Each row is a point. A path goes straight from each point to the next, and from the last back to the first. The post is the endless flat space through its rows: a point in 2 columns, a line in 3, a plane in 4, and so on, so that a path can go around it. How many times does the path go around the post? Going back the other way cancels.

Post (2 x 3):
[[ 34  39  29]
 [  6 -15 -26]]
Path (25 x 3):
[[ -7 -34 -72]
 [ -5  65  20]
 [ -6   7  46]
 [ 38  48  70]
 [-21  -7  33]
 [ 30 -14  17]
 [ 66  26  23]
 [ 89  82  14]
 [ -8  47 -18]
 [ 16  33 -26]
 [-31  25 -13]
 [ -6  -5  18]
 [-21  37  25]
 [-56   5 -14]
 [-11 -33  22]
 [ 26 -35 -18]
 [ 78  78  50]
 [  4   7 -39]
 [-48  47  -2]
 [  2   8  38]
 [  4 -52 -24]
 [ 86   4  17]
 [ 30 -67 -11]
 [ 61   3  41]
 [ 55  -7 -34]]
Times around: 3

Post (10 x 11):
[[ 82 -40  27  44  -1  11 -28 -22   1  74 -13]
 [-42  -4  20 -22  20  54   4  37  31  54 -28]
 [-13  21  36  -3  43  -6  -9 -88  49  25 -94]
 [-26 -12  -8   7   5 -56  42 -60 -31 -18   3]
 [-16 -31  11  19 -17  46  18  23  23  54 -71]
 [-31 -23  83 -21 -36 -36 -11 -18 -24   5 -40]
 [ -8  11  -3 -47 -20  33 -36 -61  12   3 -39]
 [ 17 -19  12  94  15 -26  22  50  57 -26 -34]
 [ 27  -2  -9  36 -30 -28  43 -61  36  -7  34]
 [-17 -16  33 -30  23  80  29   3  -9 -33 -26]]
Path (16 x 11):
[[-16  32  12  35 -19 -20 -69  12 -16  21  15]
 [-62 -11   6 -14   3  55  25 -46  37  75   0]
 [ -7 -12 -42  28 -35   2 -25   9 104  97 -99]
 [-31 -41 -28 -23 -31  33  97  24  -2 -18 -89]
 [ -3  -8  27  79 -33 -44  28  51  38 -21 -33]
 [-22  -3  63  50 -13  -7  38 -75  70  40  -9]
 [-21 -14 -55   6   1   1  -7 -30  31  18 -12]
 [-82 -85  44   0 -19  41  66  28   0  38 -77]
 [ 10  -7  25 -14  -3  45 -22 -72  27  42   3]
 [ 36 -70   8 -59   3   5 -71 -19 -23  44 -43]
 [ 16  -7  -7  19   9 -37  37 -49  19 -19 -80]
 [ 30  18  95   1 -20  82  27 -25 -21  15  16]
 [-32  -1   5  51   4 -17 -51  19  -7   1 -47]
 [ 34 -47  27   3  20  88  -2 -30  14   9   1]
 [  5  -6  21  -2 -15 -19  14  11  68  24   4]
 [-11  34  45 -17  21 -23 -13   9  25  22 -37]]
Times around: 3

Post (17 x 18):
[[-33  22   0 -67   9  28 -44  -1 -44 -78  -1 -12  38 -26  36  23  42  81]
 [ 17  50  33 -10  38 -36  32  25   5 -49 -41  69  28  22 -70 -27 -63 -17]
 [ 55  24  23 -55  41   6 118  24 -31 -16 -14  47  18 -60 -42 -56 -75 -22]
 [ 13  62  72 -36 -13  23 -44 -22 -39   2  24  -3  -7  -9  32  60  -9  47]
 [ -6 -19 -18   1 -55  11  65  20  20  40   8  42  33  18  35 -15  35 -47]
 [-32  25  71  -3  37  23 -40  37 -16 -40  12  -7 -17 -32  45 -22  18  79]
 [  0 -54 -41  20  20 -19  86  13  15   6  -3 -19   4  24 -18  44  20 -29]
 [-18 -30 -36  66 -25 -10  77 -30   5  30  59  12  50 -14 -24 -33 -28 -16]
 [-19 -44 -42  61  34  19  63 -21 -26  12 -36  57  33  54  46   4 -38 -41]
 [ 12   4 -17 -23  78 -35  42 -16   7 -35  38  65  -9 -11 -25 -37 -50 -67]
 [  0   3 -19  40  -9 -25 110 -50  43  -4 -11 -19  23 -23  40 -40  -3 -51]
 [-36  97   0 -78  22  16 -32  35   2  10  -1 -43  -3  -4  39   6  -3 105]
 [ 25   8  13 -24 -17 -35 -77  45 -29 -28   2 -32   6 -33  63   4 -11  88]
 [ 13  -8 -21  39   9  37  23  15 -32   8   6 -40  28  18 -11 -50 -29 -62]
 [ 59  68  11   2  27  18 -41  15 -51 -25  15  43   1   6  10   9  48  83]
 [ 32 -24  22 -53  27  10 -38 -40  13   2  -9  -9  -4  41  -1 -34  14  67]
 [ 10 -28 -67  62 -36  64  50  -8  44 -10  -1  49 -19  11 -11 -10 -34 -45]]
Path (29 x 18):
[[ 77  28 -34 -20 -12  -7  62 -26  52 -66 105  32   7 -57  -4  48  85  14]
 [ -4 -28  -3  27   1   5 -47   1   5  36  25 -53  58  11 -51   8 -36  -8]
 [ 36  60  77 -27  26  34 -27 -27 -49 -10 -19  55  16 -31 -50  12 -30 -19]
 [-26  13  18 -48  59 -15 -25   9 -48 -17  -2  41 -15  19 -41   1   2  14]
 [ 49  48  40 -63  32  27  36 -22  16  14 -49  34 -55 115 -66 -27   0   4]
 [-38  21  35  40 107  -4  -2   4 -30  -7   6   1  48 108  -2 -28  -4 -16]
 [ 42 -53  29   4  39  39  65  14  24  13  19   6  15  -7  -6 -15  20 -15]
 [-34 -25 -43  58  -9  21  41 -46   5 -13  50  26  38 -49  42 -15  40  15]
 [ 42 -33   1  -9  -3  20   4 -44 -60  10 -35  -4  36 -22  -1 -41 -25   6]
 [ 23  -6  -6  78  22 -20 -47  49 -44 -86 -25  76 -30 -20  98  -4  41  49]
 [ 54 -10  -1 -22  -8 -44  59 -17   6 -36 -18 -58 -21  32  13  20   0 -52]
 [-96 -27 -19  13  17 -39 -41  -2  67 -27  21 -83  33  90   5  18 -17 -52]
 [-22 -12  21  43   9   7 -14  27 -21 -86 -13  42  53  -5 -15  -3 -21 -40]
 [ 58  16  58 -11  48  68  13 -49 -20  67  -7  48  39  59 -34  -3  20 -27]
 [-12  36 -12 -61  48 -48  52  42  33 -23 -27  28  41  38  99   1  -3  12]
 [-20  -2 -66 -18 -28   8  36 -20  36  19  27 -57  -9  43  46 -39 -56  15]
 [ 46  28 -26  10 -18  10  48  -7 -12 -24   2  16  -9  -3 -14   2 -19 -65]
 [  0  51 -62 -13  30   0 -13  23 -94 -40 -31  24 -10 -49  35  62 -12  -2]
 [ 41 -58   5   9  -2  46  22  -7  -2  73  -6  -2 -16  -7  52 -10 -25  11]
 [ 24  -5  20   0 -39  82 -20  10   8  19  42  21   2  -7  -8  -8  59 -37]
 [ 32 -21 -32 -54 -34  31  17 -25  34  46  14  -1   4  -9  -9 -33  61  11]
 [-68  58 -39 -73 -41  23  34 -16  82  31 -14   9 -26  30  36 -29  20  35]
 [ -6 -68 -26 -13  32   1   3 -61 -65 -49 -40  12  26  79  41   0 -25  -6]
 [  2  -2   9  22  -2 -13  29 -15 -11 -26   3  26  33  32  90   5  36  32]
 [-61   1  37 -28  43   8  -4   1  31 -38 -25   3  25  10  38  26   2  70]
 [  9  18  31   1  65  90  -5 -65  20  63 -11   4 -44  74  -4 -19 -59 -52]
 [ -2   3   1 -26  18 -63 -14 -49 -11  -1 -11 -35  55  40  -8 -17  30  25]
 [-18  68 -14 -24   5 -61  62 -72  24  -5   2 104  -8   2  50  36 -15  69]
 [ -3 -52   3  59  26  65 -18  58 -36   3  67   2 -26  29 -45 -49 -67  21]]
Times around: 3

Post (17 x 18):
[[-24  19 -25  15  -5  18   4  53 -14 -14   9 -46 -30  48  72   9  11  -3]
 [-35  32 -61  29  -2  32  90  -5  14  -3  23  31 -30  59  39  -4  39 -74]
 [  3  -9  19  10  16  32   9  40  -8  22 -29 -12   4 -77   4 -11 -42   3]
 [ 11  20 -17  23  12 -12  16  48 -24 -23 -25  50  50 -66 -11  33 -64 -14]
 [  8  -1 -27 -28  34  -3   1  -7   5 -26  -1 -11  57 -44  -1  10 -18 -14]
 [  8   7  22   1   5 -18 -49   6 -46   4   6   7  -1 -59 -16  15 -17 -36]
 [ 10 -29   6   4  -3  20   2  32 -44  -8 -43  20  74 -58 -10 -36  27  -9]
 [ 21  47 -10  47 -18  24  31  16  44 -48   9 -18 -30  54 -15  27   2 -37]
 [ 12  34  31  32  24 -51  44   5  25  65 -17   6  18  45 -12  14  50  55]
 [-68  27  -4   2 -49  24  30   7  -5 -30  42 -17 -41  42   7  31  10   4]
 [ 11  18  21  22  25  24  53 -21 -29 -41  21  -3 -17  63  30  29  -8 -30]
 [ 29 -39  29  22 -38 -58  60  -5  22  33 -18 -10   0  26  -7  23  35  -4]
 [ 23 -29  -3 -19  25  27  -5  59  -3  41 -21  41  56 -23  -9 -14 -44  -6]
 [-19  16 -50  16 -12   0  40  20  -9 -50  27 -21 -85  89  -9   1  18  16]
 [ 44  -6 -33  -9  15  28  17  31 -36  36 -28 -19  62 -60 -21  37 -10   5]
 [ 25  25  43 -19 -31 -35   6 -41  31  21 -56  38  -1  26  13  41  47  47]
 [ 30  35 -11  19 -24  -1   3   7 -48  -7  15  13  39 -31  -5 -37 -50 -11]]
Path (31 x 18):
[[ -20   14  -24  -36   15    6   62  -15  -21   12   15  -20   12  -12
   -17   52  -34   27]
 [ -19  -11  -23   33  -32  -21   77  -19  -32  -17  -16  -29   38    9
    13  -50   -5  -21]
 [ -31   14   35    5   37   59   27  -26    7  -45  -33   -7   40   25
    86   -1   10    8]
 [  13   23  -47   52   31    2   63   47   -3   15    4   22   -1  -25
     6   58  -47  -14]
 [  70   34  -44  114    6    2   58   67    5   26   20  -52   16  -43
   -32   38    7  -16]
 [   9    0    4   54   46   11  -19    9   -8   11    1  -25  -26    5
    51   30  -11  -35]
 [ -39   -4   34   11  -43   -3   18  -17    1   -9  -15  -19   15  -18
    28   46   25  -33]
 [  -6   51   44   43   50  -34  -13   54  -57    1  -29  -24   25    6
     7    3  -21    5]
 [  22   11  -35   11  -47  -60  121   16   -7  -14   -2   48   38   14
   -44  -19  -47  -43]
 [   3   24   15   20   30  -17    4   19    2  -30  -19  -16    2   37
     8  -16  -34    1]
 [ -19  -24   -2  -11  -27   24    2   12   -1   49   -1   49  -11   -3
    14    2  -23  -40]
 [ -19    1   11   29   14   41   12   63   23   45   24  -26  -46  -10
    49   43  -39   56]
 [   2   38   26   13    6   47   39   -2   36  -13  -23   13   39  -51
    13  -16   57  -15]
 [  47   40  -32  -14    5   15   62   23  -15  -32   -7  -14   51   -3
   -18   28   17   16]
 [  29   -1    1  -23   33    1  -16   11  -91  -43  -22  -35   54   13
   -18  -17  -10   22]
 [ -16   19  -24   42    1   41   51   52  -58   73  -18   53   53  -29
    -3   -7  -18  -21]
 [ -55   12   -9  -18    9  -25   -5   39  -26   41  -19   -5  -10   63
   -32  -44   64   50]
 [ -13    8   42   11  -11   11   28   43  -97  -15  -11   -5  -24  -27
    27   11   10    4]
 [  45   46   19    9   68  -24   10   29  -64  -29   74  -22  -14   -4
    23   39  -80    5]
 [  30   42  -34   48   11  -56   39   14  -19  -19   32  -34   -3  -35
    -9   58    7  -43]
 [   6   -3   12  -26   28   33    5  -11  -19  -27   14  -69   -4   10
    24   28   22  -29]
 [  25   38   -5   22  -38   -6   66   43    6   35   -2  -80  -34  -16
   -63   44  -81   43]
 [ -10  -60   11   11  -10  -10    9  -11   17  -29  -42  -46    5   24
   -44   35   16  -12]
 [ -29   37  -21   -9   63  -19   31  -57    1  -73  -16   25    5   41
   -42   28  -12  -11]
 [  24   -5    6   -3  -15   -7   22   14   58  -51   -1  -34  -42   10
    -9   47  -53  -41]
 [  27    4   28    5   53  -24   79   58   31   23  -36    9   28  -48
     9   25  -10   -2]
 [  13  -20  -12  -58   25  -11   23   43  -41   73  -47   24   23  -27
   -23   -4  -45   50]
 [ -32  -17   45   18    4    3   27   21  -44   18  -21   20   27  -22
   -21   58  -13   26]
 [  30   14  -60   -7   67   75   27   34   -9   25   -9   13   73   -2
    -7   22  -19   15]
 [  -8  -14 -104   -9    5   -7   75   52   14  -86  -24   45   11   13
     5   15  -25   33]
 [ -10   33  -34  -11  -49   17   52   56  -15   -7   32  -11  -17   -1
    17   11  -12   25]]
Times around: 2

Post (17 x 18):
[[ 13 -25  -9  36   6 -22 -38  38  -8  -2 -43  22  11  48 -59  21  48   4]
 [-25  35 -71 -14   5  21 -53 -21   3 -26 -16   2 -54  -1  20 -59  15   6]
 [ 16  39 -48 -32  33  58  -3 -12   2  18  50  19  -4 -40  36  -1  -2   7]
 [ 11 -11   6  59 -42 -89  15 -47  -1  -2 -22  26 -28  30  -1  79  20  37]
 [-16 -26 -20  14 -16 -60  27  38  17  30 -31 -19  16  18 -16  11 -14   3]
 [  1  -9 -21 -23  30 -11  16  44  11 -41 -14  24   4  12 -68   5 -26  14]
 [-57 -56 -23  20  28   2 -11  49 -10  21   0  26 -16  79 -54 -12 -15 -12]
 [ 25  -4 -50 -22   3  33  -1 -49   5 -14  58 -18 -35 -69  32  -9  18 -21]
 [  7  30  -8  35 -44 -39 -10 -47 -36  13  27 -39 -31   8  24  31   1  83]
 [-29   5 -60 -24  16  17  -1 -35  26 -33  32 -18   0   3  23  -4  48   1]
 [-33   2  -6  -7  70  19 -19  14  -8  -2 -31  -8  -2  16 -14 -12  15 -15]
 [-32 -10  -8  49 -37 -42  28  -2 -31  18 -20  20  12 -19 -31  15  16   8]
 [-13  -1  20 -16 -32   6  19  21   6  -9 -43   0   2  38 -31  -7 -23  -2]
 [ 15  46 -28   1  17  18  19 -17  15  -2  38  -3 -73   3  29 -59  45  46]
 [ -8  -4  19  30 -12 -77  -2  25 -16   1  11  38  19  15   2   8  -2  -8]
 [-22 -14 -16 -35  30  30  -3  71  -8 -37 -17  25 -37   8   2  25  -3  14]
 [ 34  73 -69  40  -8  22   7 -19 -13 -30  22 -21 -50  -9  34 -32  -6  -1]]
Path (25 x 18):
[[  -7  -19  -21  -12   41  -15   12   42  -20   55   -2   -2  -38  -61
    52   -9  -36  -19]
 [  44   34   -9  -15   77  121  -53    2  -27   11   -9    2  -12   30
   -17   26   17   97]
 [ -35  -59  -42   22  -12   -4   84   63   10   -1   17   61  -39    1
    19   17  -20  -21]
 [ -18  -38  -92   21  -43    1   -3   -6   -2   61   -6  -92  -10   58
   -26  -36   26   33]
 [ -36    5  -64  -26   39  -14  -19   48   25  -11   22   -5  -25   51
     0   21  -16   -5]
 [  22   33  -20   16  -11   26  -21   -1  -20  -25   73   46    4  -89
    16   17  -11  -57]
 [ -85  -45  -27  -54  -15   51    0  -26   24  -26   25   46  -53   45
     9   -8   18   56]
 [ -58    1  -65   38  -23  -34   52   14  -29   16   42    3   -8   10
    65  -22  -14   -3]
 [  29  -70    4   47  -66  -73   12   28  -21  -27  -60   -8  -33   36
   -12   67   13  -11]
 [ -38   25   13  -41  -37  -57   59  -18   34  -48  -51  -20  -14  -11
    34  -40  -27   15]
 [ -41  -12  -26  -34  -36  -11  -75  -20   11   -5  -13  -42    2    8
    25  -32    5   -8]
 [  58   54   10  -48   -1   51   14   -3   37   14    8   18  -20    8
   -36  -12  -57   -9]
 [  21  -22  -40   19   21   -4  -19   22   14   -8  -25  -47  -73   44
   -70  -31   25    3]
 [   1   93  -69   57  -67  -24  -25  -42   10   21    9   13   18  -34
    15   15   19   45]
 [ -45   -9  -53  -69  -38   51  -34  -51   23  -57   47   11  -53  -25
    45   -4   33   65]
 [  50  -59  -48   17   21   19   32   14  -28  -30   30  -16  -64   35
   -52   11  -18   38]
 [  50   41   -5   47  -37    5  -22   60  -81   28    3  -19   -7   -2
   -11   -6  -60    4]
 [ -17   -4    0    3  -22   -3   41   15   41   77  -11  -35  -23   45
    -9    7   26   11]
 [ -75  -26   14   48    4 -113   39   36  -35  -16   59   -5  -46   -2
     6   17   23   89]
 [ -42   -9  -46   34   21   29  -31    5  -36  -35  -32  -88  -16   58
   -76   32   44   41]
 [ -66  -30  -37  -10    2   28   56   92  -22   11    8  -49  -48   86
    28  -67    3    9]
 [ -34  -20   10  -15   11   -5  -32   -9  -16   16   -3  -25    9   46
    -3   17   33   87]
 [ -26   12  -29   16   58   11  -29   -7   16  -39  -33   40  -36   28
   -69   12   19   62]
 [ -66   20    2  -16   42   33  -43  -57    5  -23  -35  -37    1   27
   -26   32   85   46]
 [  34   28  -61    0  -24  -10    0  -27   -3  -29  -21  -14   -6   -7
    10   59   64   -8]]
Times around: 0

Post (17 x 18):
[[ 37  13  49   2 -34  78  24  -3 -32 -67  45  11  14  -7  54   9  52  12]
 [  3  16   6  30   6 -22  34 -13 -43 -26   6  -1 -34   9 -69 -11 -11  25]
 [ 23  26  -5 -34  29  10  16  30  -5 -24  -8  28  40   2  25 -15   7   9]
 [  1 -61  16  57 -52  72  23  31  36 -22 -12 -21 -15  30  56   1 -36  38]
 [ -2  10 -42  12  46 -27  12  20 -18  34  35  22   7 -23  -5  45 -26  43]
 [ 30   7 -33  11   4  13   5  -8  25  -4 -59 -45 -11  25  -1  20  62  30]
 [-73 -34   0 -16  22  37   4  34  33  -9   8   7 -48   4 -71 -29 -11  22]
 [-47 -18   4  -4  -7 -32   2 -20 -27  36 -16 -30  30  27  -8 -24  13 -18]
 [ 82 -41  22  44 -21  43  -6  18 -32  75  -6 -67 -36  42 -18  -9  -5 -23]
 [ 46 -57 -39   0  -9  75  47 -23   7  52  -3   2 -24 -13  20  34   5   7]
 [ 36  19  16  16  42  37 -31   8 -36   7 -45  16 -32  13   0 -49  48 -36]
 [  7  12 -11  28  62  48 -12  43  -6  -5 -32 -13  22  13 -25 -61  33 -43]
 [  3   3 -19  -9  14 -28   7 -18 -27   3  33 -33 -28   2  43 -43  20  12]
 [-15  11  19 -17  49  28 -60  17 -80  11 -23 -12 -18 -22  -5 -54  -4 -15]
 [-10   1  50  21  -4  53  39 -39  26  22  12 -40  33  21  18   1 -33   4]
 [-14  -8  44   9 -21 100  33   7  -7 -41   2  34  -1  40   0 -30   8  51]
 [-43  78   1 -20  55 -17  43   3 -43  10 -14  -1   7 -13   3 -40  18 -36]]
Path (25 x 18):
[[ -7  33  11 -18  18 -13 -23  -2 -13  42   5 -58  32 -36  50  -5  25 -35]
 [ 22  18  45   7 -12   0   8  -3  10 -23 -40  33 -10  24  -3 -29   9 -51]
 [ 32  16 -24  24  41  30  -2 -11 -23  37 -42 -13  -9   9  39   2   1 -56]
 [ 15   3  15 -15  53  45   3  26  34   9 -37  60 -25  15  29 -11  47 -32]
 [ 22  56 -28  22  89  15  10  -8 -33 -21 -68  62 -24 -33  28   0  22 -39]
 [-58 -13  -5  20  67   2 -24  18 -13  19   2   9 -16  32 -14 -31  40   9]
 [  7  22 -17  -7  72  19  -9  -7  -9  49 -35 -33  22  17  34 -40  11  26]
 [ 70  12  50  35 -14  65  21  43 -28  73  74 -46  19  56  13 -43 -14  16]
 [-17 -45  -1 -11 -27   8 -22  74  56  -5   6 -70 -44  33 -34 -36 -37  -9]
 [ 35 -50   0  33 -36 117  66 -43  35  63  36 -25  21  23  10  -6  46 -51]
 [ 61  -7  22  -5 -15  18  88  12   7 -12 -24  42   0  13 -70 -10  10  26]
 [ 26 -13  -6  64  16 -30  54  16 -10   4 -52 -49 -63 -45  -3  -2 -40 -39]
 [ 35   9  25  12  27  12 -25  27  31  32 -41 -49  26  26  16 -77 -30  -5]
 [ 23 -20 -28  -9 -17  21  32 -62 -10  88  20 -31  13  -8  16  36 -49  11]
 [  6  54 -69  31 121 -52   9  15 -48  46   9 -12  43  38  -2 -46  22 -23]
 [-15  33  18   5  43  -2  10  17   0  -3 -39 -45 -13  -1  34 -22  47 -24]
 [ 18 -44  20  -1 -18  66  39   1  23 -28  27  40  27 -46 -41  24  27   3]
 [  7   7  30  -7  10  49  16 -35 -10  -8 -26  10 -31 -55 -18  30  19  20]
 [ 15   4  -9  29   3 -36  74  -6 -29 -22  31   3   2  15  -3   9   5  35]
 [ 29  80  25  -3  29  70   0  35 -22  30  12 -58 -47  54 -34 -11  23 -16]
 [ 17 -49  -1 -19 -68  56 -21 -33 -27   9 -26  -1 -14  31  37 -37 -79  56]
 [ 38   1  13  60  46  52  -6   9  -5 -55  20 -21 -58  76 -87 -91  -5 -16]
 [ -5 -81  27  87 -26  82  46 -16 -33   5  28  -3   3  43  27  20 -14  32]
 [  7 -27  56   2 -14  76  39  36  20  39  49 -26   1  16 -26   6  28  -5]
 [-10  46  51  48   6  28  52  34 -17 -34 -16 -12 -54  -4  39 -80 -29 -26]]
Times around: 2
